Each row is a point. Each copy is the shape, with its points in the same order, stretched, turned, moved and blurred by noise. Is it also mirrored, or only turned?

Shape:
[7 30 -18]
[19 43 -47]
[26 -20 8]
[-17 9 52]
[-8 -20 63]
[16 -23 -68]
[-28 10 29]
Copy 1:
[-9 44 -14]
[6 67 -36]
[1 -10 -6]
[-37 9 48]
[-31 -20 48]
[-6 9 -76]
[-47 18 28]
Copy 1 is: only turned
Copy 2 (7 x 3):
[-29 9 12]
[-46 0 37]
[16 -25 -12]
[15 40 -45]
[38 17 -69]
[-49 -64 6]
[-9 26 -43]
Copy 2 is: mirrored
Copy 3 (7 x 3):
[-5 34 -26]
[-8 66 -41]
[-11 24 29]
[25 -25 8]
[12 -39 34]
[-67 54 -13]
[5 -20 -14]
Copy 3 is: mirrored

Shape, 8 rows:
[12 -14 4 -4]
[-50 -38 23 -86]
[18 26 34 4]
[-21 29 -16 22]
[-2 -5 15 31]
[-13 2 6 -39]
[-43 -45 -44 29]
[48 -12 32 -24]
Copy 1, 8 rows:
[18 -14 -2 -6]
[-12 -67 2 -95]
[21 33 10 -12]
[-17 22 -39 2]
[-8 3 6 21]
[4 -14 -16 -44]
[-47 -53 -36 31]
[60 -6 23 -20]
Copy 1 is: only turned
Copy 2 (8 x 4):
[-4 -16 -9 -1]
[-72 -57 47 -59]
[11 31 13 -2]
[-36 33 -43 10]
[-11 7 -10 35]
[-31 -10 6 -37]
[-61 -48 -61 36]
[32 -15 25 -24]
Copy 2 is: only turned
Copy 3:
[1 10 15 16]
[-89 83 36 14]
[3 -22 47 -11]
[-11 -19 -14 -33]
[-14 -27 11 10]
[-31 36 25 -15]
[-36 9 -70 27]
[15 28 66 22]
Copy 3 is: mirrored

Shape:
[64 4 -29 -38 25 -14 21 33]
[13 -18 10 -11 -24 -29 5 -40]
[-25 14 -10 -9 32 31 -3 -17]
[14 15 44 14 -17 -16 19 -15]
[-16 -18 -14 -27 -21 -4 36 7]
[-15 -18 -36 -39 68 -17 63 14]
[12 -20 -22 7 8 34 -15 10]
[10 -15 8 -7 -1 -23 -7 -10]
[44 32 0 17 50 16 -3 5]
[-39 16 15 23 -44 17 5 18]
[1 17 5 -15 48 -2 13 37]
[34 16 -16 -18 -7 -19 -43 -3]
[43 -27 6 -39 4 17 -30 -29]
[-21 15 -18 -27 23 4 0 -20]
Copy 1:
[61 -24 -32 -44 4 -26 26 44]
[-14 -16 16 -19 -44 -26 19 -21]
[-42 25 -11 -28 31 9 -5 14]
[-13 8 26 21 -25 -32 46 9]
[26 15 5 -26 -38 21 8 -1]
[59 32 -18 -60 45 13 19 -25]
[-6 -18 -9 -3 7 15 -26 32]
[0 -5 8 -15 -18 -29 -2 -3]
[-4 -10 -29 2 54 -31 27 41]
[-23 44 7 36 -43 16 -1 29]
[30 35 -10 -19 35 -24 0 40]
[-14 -24 -36 -21 -25 -50 -8 33]
[-27 -49 16 -48 -8 -21 -3 28]
[-25 23 -21 -42 4 -8 4 3]
Copy 1 is: mirrored
Copy 2:
[54 0 -38 -19 0 -12 44 30]
[12 19 -25 -4 -19 -10 -8 -53]
[-20 23 -7 -15 48 18 27 -19]
[16 47 25 23 -22 -4 9 -34]
[-18 -3 -11 -12 -29 -6 32 -5]
[-13 -36 -28 -7 36 -47 95 -3]
[3 -9 -8 9 16 36 -3 8]
[17 6 -15 7 1 -13 -5 -27]
[51 44 -3 0 50 19 33 9]
[-42 45 22 26 -21 15 1 2]
[11 24 8 -1 42 -27 39 22]
[29 31 -46 -16 10 2 -29 -2]
[35 -11 -12 -41 11 12 -20 -33]
[-20 30 -28 -30 33 -1 31 -24]
Copy 2 is: only turned
Copy 3, 14 rows:
[36 -25 7 -44 88 9 -19 4]
[1 -2 39 -14 9 -9 0 -66]
[24 6 -21 5 9 -8 39 3]
[-23 12 53 8 27 5 8 -23]
[-20 -33 -4 -48 13 6 20 -20]
[9 -61 -33 -30 80 -39 58 -6]
[32 -25 -8 -5 4 16 -7 3]
[12 -16 31 -11 22 -22 -5 -32]
[38 3 9 36 70 12 2 19]
[-48 -4 14 -5 -19 20 -3 18]
[13 -20 1 -7 54 -23 15 41]
[31 22 10 -18 32 -7 -42 -19]
[72 4 37 -25 11 6 0 -34]
[15 9 -25 -11 24 -20 26 -18]
Copy 3 is: mirrored
